Each row of a before or after table is a point. One or more steps were done to the points. Then noise was added and the rows were shuffled. The steps act on how far a point lies along the listed directions, d1 being the first. What was done? A step turns or swaps two directions, mirrors them in a line or flattens them onto one, adds a multiple of one to another, or multiplies one. Angles are multiples of 10 degrees, from the lower direction toward the higher: turns from -170 to 170, lines from 10 to 170 but not 90. Use the fewest steps. Two steps may share a direction if one is a turn and the other turns, adds or multiplies; they go together, in the order done. Otherwise the lowest direction goes first.
(in the rows, 128 means zero)

Directions:
(1): [126  91]
(2): [ 91 130]
Before, 9 rows:
[[140 100]
 [145 130]
 [123 113]
 [155 135]
 [116 120]
 [125 166]
 [131 165]
 [112  94]
 [142 159]]
After:
[[ 97 120]
 [116 112]
 [118 168]
 [ 92  95]
 [161 158]
 [197 130]
 [170 131]
 [133 163]
 [163  98]]
Steps: multiply d2 by 2.5

Directions:
(1): [ 84 152 117 141]
(2): [156 169 125 144]
(3): [134 107  99 166]
(4): [124 123 170 158]
Before (14 x 4):
[[106 112 132 155]
 [131 147 102 159]
 [ 96 130 118 157]
 [127 134 114 140]
 [117 116 141 155]
 [161 147 125 150]
 [ 72 126 136 147]
 [152 169 109 101]
 [141 112 130  75]
 [109 169 113 161]
 [192 171 152 132]
 [107 127 112 153]
 [ 84 152 114 115]
 [162 132 123  92]]
After, 14 rows:
[[122 155 164 163]
 [ 72 137 127 111]
 [154 141  89 163]
 [170 110 106 138]
 [121 139 145 147]
 [ 88 136  92 145]
 [107 178 134 151]
 [ 98 131 157 118]
 [ 88 143 154 136]
 [101 139 160 150]
 [111 139 148 112]
 [200 170 103 116]
 [156 157 149 139]
 [148  84  93 121]]
Steps: turn d3 and d4 by 110 degrees; multiply d4 by 1.6

Directions:
(1): [ 93 131 100 111 112 131 145 150 181]
(2): [102 153 140 139 126 108 102 183 105]
(3): [123 150 147 107 166 170 163 145 118]
Before:
[[169 111  93 114 104 138 150  53 148]
 [110 151 128 123 119 111 118 173 121]
 [114 143 121 125 114 122 108 164 137]
 [134 101 120 115 138 138 140 111 138]
 [134 125 123 109 152 115 146 130 134]
 [ 95 119 101 142  75  67  73 142 138]
 [117 135 142 144 103 104 115 144 108]
 [194 105 163 175 102  87  46  83  76]
 [145 131 130 126 131 131 134 139 127]
 [119 141 124 147 134 123 120 147 120]
 [165  94  88 130  85 115 113  47 174]
 [140 136 147 142 122 118 106 135  81]
 [ 96 157 153 122 128 118 122 152 130]]
After, 13 rows:
[[140 123 118 107 128 151 145 116 155]
 [108 146 133  82 173 190 188 130 138]
 [147 125 123 130 122 124 127 132 129]
 [145 118 115 107 126 142 154  97 148]
 [ 92 192 151 119 149 143 116 212  99]
 [129 121 122 122 135  95 124 137 136]
 [115 120 129 124 127 112 109 158 120]
 [137 125 142 121 127 149 163 111 124]
 [104 183 131 129 116 111 100 196  89]
 [184 158 207 129 185 179 125 127  51]
 [124 123 136 117 118 127 140  88 157]
 [157 124 145 129 134 142 139  96  96]
 [137 125 116 135 137 141 139 106 133]]
Steps: turn d2 and d3 by 170 degrees
